Each row of a before or after table is a point. One or more steps were done to the points. Then noise was added and the rows were shuffled. The steps act on columns, c1 being the first. Name the steps. A step turns or swaps two columns, mirrors them in a line or flattens them onto one, adds a multiple of one to another, or multiplies or shifts one. Angles are multiples of 10 degrees, from the lower column toward the higher: turns from -170 to 170, lines from 10 to 170 but not 90. Use the fewest steps. Two steps may share a column if one is a turn and the other turns, adds or multiplies; they go together, in the order done. Otherwise the lowest column goes first.

Before (14 x 3):
[[ 47  24  22]
 [-44  -6  -8]
 [-37  25  35]
 [ 32  -8  -9]
 [-34  -6 -12]
 [ 20  11   5]
 [-45  -4 -22]
 [  2  44 -12]
 [ -3  55  11]
 [-13 -38 -47]
 [ 38  32   0]
 [-15 -32  31]
 [-18  20 -28]
 [  9  66 -17]]
After (14 x 3):
[[-23 -24  13]
 [-32 -31  19]
 [ 50 -47 -14]
 [ 12 -39  21]
 [ 25 -36 -37]
 [-37  27 -14]
 [ 31 -30 -12]
 [-29 -26 -45]
 [ 18   8  -8]
 [ 45  23 -39]
 [-36 -23  14]
 [ 45   7 -14]
 [ 21  24  14]
 [-17   0  54]]
Steps: turn c2 and c3 by -150 degrees; turn c1 and c2 by 40 degrees

Before:
[[  -7   -3   17   22   15   -2]
 [  35   -4   23   19    5   45]
 [  29    6  -13   21   41  -10]
 [   1    8  -30   26   16   11]
 [   4  -26   -5   23   20  -26]
 [   0  -80  -19    3   17  -23]
 [  13  -27  -10   23  -11  -16]
 [  26    6  -15   23   11  -28]
 [  10 -121  -14  -42   -8  -13]
 [  17    3  -15  -30   16  -14]]
After, 10 rows:
[[   5  -25    0  -24   26  -26]
 [ -26  -13   -6   24   22    3]
 [   2  -23   -8   -3   23  -81]
 [  -4  -18   -3  -27  -15  -27]
 [ -27   45   12  -31    7   -4]
 [ -23  -12   -6   37   -9 -123]
 [  14   -2    7  -16   18   -2]
 [   7   10  -13  -25   20    6]
 [ -15  -27   -5  -29   14    6]
 [ -18  -10   -6  -32   54    5]]
Steps: turn c1 and c4 by -160 degrees; swap c2 and c6; multiply c3 by 0.4; multiply c5 by 1.3
